Each row is a point. To make a cloud, some directions were put in groups of two or more. Within a group, all points are equally far from the middle, so they leave a hole (a ring in 2 directions, a hollow ball in 3). The other directions are filled evenly. Then the cloud was stretched, turned, moved and blurred a little. How many holes are there, and how many directions does each take, smallest first?

Cloud, 13 rows:
[[  8  -7]
 [  0  31]
 [ -6 -35]
 [ -4  10]
 [-33   9]
 [-14  36]
 [  9 -60]
 [ 30 -20]
 [-11  -7]
 [ 29 -10]
 [ 34 -24]
 [ 28  27]
 [-25 -40]]
Holes: 0

Cloud (13 x 2):
[[ 60  17]
 [-22   6]
 [  2 -30]
 [ 33  21]
 [ 32 -26]
 [ 18   1]
 [ 11 -20]
 [-23  -9]
 [-24 -10]
 [  6  -2]
 [-38  -1]
 [ -7  -7]
 [-45  -7]]
Holes: 0

Cloud:
[[ 55  17 -15]
 [ 42   4  27]
 [ 24  -3  13]
 [ -5 -18  16]
 [-14 -47  38]
 [ -8 -54  26]
 [ 60  -8 -44]
 [ -8  39 -25]
 [ 33 -59   4]
 [-49  16  -3]
 [ 24 -22 -46]
 [ 33 -60 -31]
 [ 12 -21  34]
 [ 46 -44 -24]
 [-36  37   5]
 [ -3  -4 -34]
 [ 60   7  -4]
 [-20 -11  -4]
 [-20  33 -12]
 [ 46  17  29]
 [  5 -31 -42]
 [ 13 -19 -49]]
Holes: 0

Cloud (27 x 4):
[[ -6  36  -4 -32]
 [  3 -22 -28 -38]
 [-60  36  14  -8]
 [-45  12  -6 -46]
 [-10  25  -5  44]
 [-57 -39  -1   2]
 [-53 -40  24 -10]
 [-34  20  -7 -46]
 [-52  28  -6  27]
 [-57 -37  -4   3]
 [-42 -46   1  16]
 [ 37 -21  19  11]
 [ -5  21 -31  27]
 [ 20  28 -11  18]
 [-30  -2 -11 -52]
 [  2  33  35 -22]
 [ 12 -34  27 -35]
 [ 15  -3  46 -23]
 [-23  25 -19  38]
 [ -1 -12 -49   2]
 [-46  29  33  27]
 [-45 -44  -3  14]
 [-59  21  -1 -33]
 [-56 -25   8 -37]
 [ 10  14  10  45]
 [-31  41  37 -19]
 [-54  28  -3  25]]
Holes: 2 (2, 2)

Cloud, 31 rows:
[[ 34  28  18 -45]
 [  2 -11 -36  31]
 [ 56  24  16 -10]
 [  6 -32 -48 -20]
 [-21  34 -15  12]
 [ 45 -38   3 -29]
 [  2  29  57   3]
 [ -7 -33 -45   3]
 [  3 -29   1  41]
 [ 29 -24  12  34]
 [-25  19  -5 -45]
 [ 15  18 -23 -47]
 [ -5  32  53  12]
 [-30  33 -10   4]
 [ 60  -2  -7 -31]
 [  4  23   8 -57]
 [ 33 -34  30   6]
 [  5  36  51   9]
 [ 12  43  31  21]
 [ 39  15   3  33]
 [ 25  26  16 -50]
 [ 10   3 -26  36]
 [ 38  36  25  13]
 [ 25 -39  31 -24]
 [-10  13  17 -58]
 [-54  14   6  -1]
 [  9  31  -7  33]
 [-45 -23  16  26]
 [ 49   6 -15 -42]
 [ 25  16  -7  38]
 [-35 -44 -17 -21]]
Holes: 2 (2, 2)

Cloud (47 x 6):
[[-22 -53   6  28   1  -5]
 [-25 -52   4  28   5  -1]
 [-42   9   6 -28 -21 -18]
 [ 14 -54 -13 -10 -35  -6]
 [-10   5  12 -50  20  32]
 [-17  25   0  13 -10  47]
 [-12  20 -45   8  51  -9]
 [-30   7  22  25   7  32]
 [-35  30  10 -48  23   7]
 [-22  -5 -36  53 -19   9]
 [ 22  -5 -25  12 -21  42]
 [ 17  27 -13  33  38   0]
 [ 20 -22  18 -13 -17 -36]
 [  5  13 -21   6 -17  49]
 [-26  41  23  -7  19  32]
 [-24  42  -3   2 -41  -9]
 [ 29  20  21   6  10 -26]
 [-37   0  18 -11 -43  -4]
 [ 32 -30  19  34 -39   7]
 [-23  29 -40 -47  -5  -4]
 [ 31 -12  -3  23 -59   6]
 [ 10 -25  11  59 -14   2]
 [ 29   6  23   4 -16 -34]
 [-21 -47   8  25 -11 -19]
 [-14 -18  16  47 -24 -11]
 [-26  23   6  25   4  39]
 [ 24  22 -41 -18 -33 -12]
 [ 33   3 -38   5 -41 -20]
 [-23   9 -29  26 -35  32]
 [-10  22  10  35  34  17]
 [ 18  23  18  13  14 -29]
 [ -4  23  21 -58   6   7]
 [-32  -3  17  31 -22  22]
 [-32  19  26   7  20  33]
 [-22  -2  -3  51 -24   9]
 [-28  18  25  16  29  25]
 [-30 -10  16  16 -21 -26]
 [ 33  16  29 -11   6 -19]
 [ 15  34  -8  27  33 -11]
 [-14  60  -4 -17 -27  -2]
 [-33 -19  25  27   6  20]
 [-36   5 -39  -3  27  37]
 [-28   1 -43  19 -21  35]
 [-40 -13 -37   6  18  33]
 [ 20 -50  27   4   1  19]
 [  1  -6 -35  11  57   0]
 [ 17 -20 -20 -16   5 -37]]
Holes: 3 (2, 2, 2)

Cloud:
[[ 18 -40  22  15  21 -13  -9 -14]
 [-10 -15  13 -31 -19  25  34   1]
 [-31 -41 -42  13  10  11  -3  26]
 [  0  -2  -6 -27 -26  20 -10 -14]
 [ 18  14  23 -33  13  15   2  17]
 [ -3  12 -23  14 -21 -21 -13  -4]
 [ 24 -16   1 -27 -20   4   7  30]
 [ 34 -20   3 -13  -7   1  -7 -30]
 [  5  17  14 -23 -13 -20  -6 -11]
 [-18 -32   4 -17 -10  16  14 -16]
 [-26  25 -32   2 -17  15  17 -25]
 [ -5 -18  -5 -29 -36  14  26   9]
 [ -5  21  11  -6  19 -25 -10 -17]
 [  0 -14  22 -11   6  -1  -9  14]
 [  1  10  13   8 -41   2   0 -23]
 [ -1 -48  31   8   4  -9   6  -2]
 [-29   8  27 -14  16 -15   3 -10]
 [ 47 -25  23 -36   1   8  13  17]
 [-32 -17 -14  39  -9  -6  12  -4]
 [  2 -17   0  -1 -15  20  38  21]
 [ 57 -13  -5 -19 -14 -16  19  -6]
 [-35  -7  17  -8  10 -23   2 -33]
 [ -9  19  -4 -41 -14  -6   5  25]
 [-17 -13  13  -6 -11 -16  29 -29]
 [ -7 -10 -32   4   0 -17   1  31]
 [-35   5 -29  16  14 -23  20 -13]
 [-10 -38  -5  17  10  26   5  20]
 [  0 -25  18  19  24  -4 -26  -5]
 [ 25  10  14 -37 -17 -40  15  -7]
 [  3 -19  -2  21  34 -11  42  -7]
 [  9 -28  12  11 -30 -23   0  12]
 [  1 -23 -15 -21  -3  -6  -3  31]
 [ -1  10   5 -25   4 -46 -17 -15]
 [ -9 -10 -30  27  -4  -8  22  22]
 [ 36  -7  13 -24   6 -21   3  13]
 [-24 -47   9  -4  -8  -5  18  52]
 [ 43  -7  17   6 -13  -3  60  30]
 [ -4 -20  -9  11  29 -28  48  32]
 [-23  27   4   4  26 -29  34 -13]
 [ -4 -32 -25 -29  29  21   7  16]
 [ -1  -2   6  19 -11  26  -8  15]
 [  4  10  -1  -9 -17 -48  37   4]
 [  3  11   6 -22  14 -36 -20   6]
 [ 11   3  38 -22   6 -43  58 -11]
 [ -4  -2  23 -13 -43  -3 -33 -14]
 [-10  10  -3   3 -35  -8 -23   5]
 [-27  -2   1   5   5   1  -1 -24]
 [-28  24   0   8  15   6  36 -38]
 [-27   2  19  12 -45  -6  -8 -16]
 [ -7 -16  -3 -18   4   2  19  13]
 [ 19  32  16   8  23   6   3 -44]
 [ 11  24 -22   0 -18  -4  27   3]
 [ 38   2 -17 -14 -16  -5  30  30]
 [-10 -29   6  15   0   4   2  18]
 [  9  -6 -17   3  29 -11  22  37]
 [-18  14  -5 -35  29  19  15   8]
 [  2 -16  -1 -19  17  33  -1  -5]
 [ -5  -6   3  13  32   6  -3 -14]
 [  6 -42  26  -1  17 -21  30 -19]
 [  0   4  18  -9 -30  38   7  -2]
 [ -2   0  33 -18  -6  -4   8  42]
 [ 40 -28  29 -19  -4  20  18  38]
 [ 19 -14  -4   2  48 -14  21  26]
 [ 13   4  12  13  14 -18  -2 -18]
 [  4  -2 -25   4  -1 -20  14  41]
 [-32  11  23 -11 -12  18  30  14]
 [-18 -40  19  -8  -2  -3  -3  16]
 [-28   9   4   3  12   3  -2  -4]
 [-17 -16 -10  31  13 -28  30  10]
 [-13 -32   5 -17  19 -14  16  19]
 [-14  -5 -21 -29  19   9   8  20]]
Holes: 0
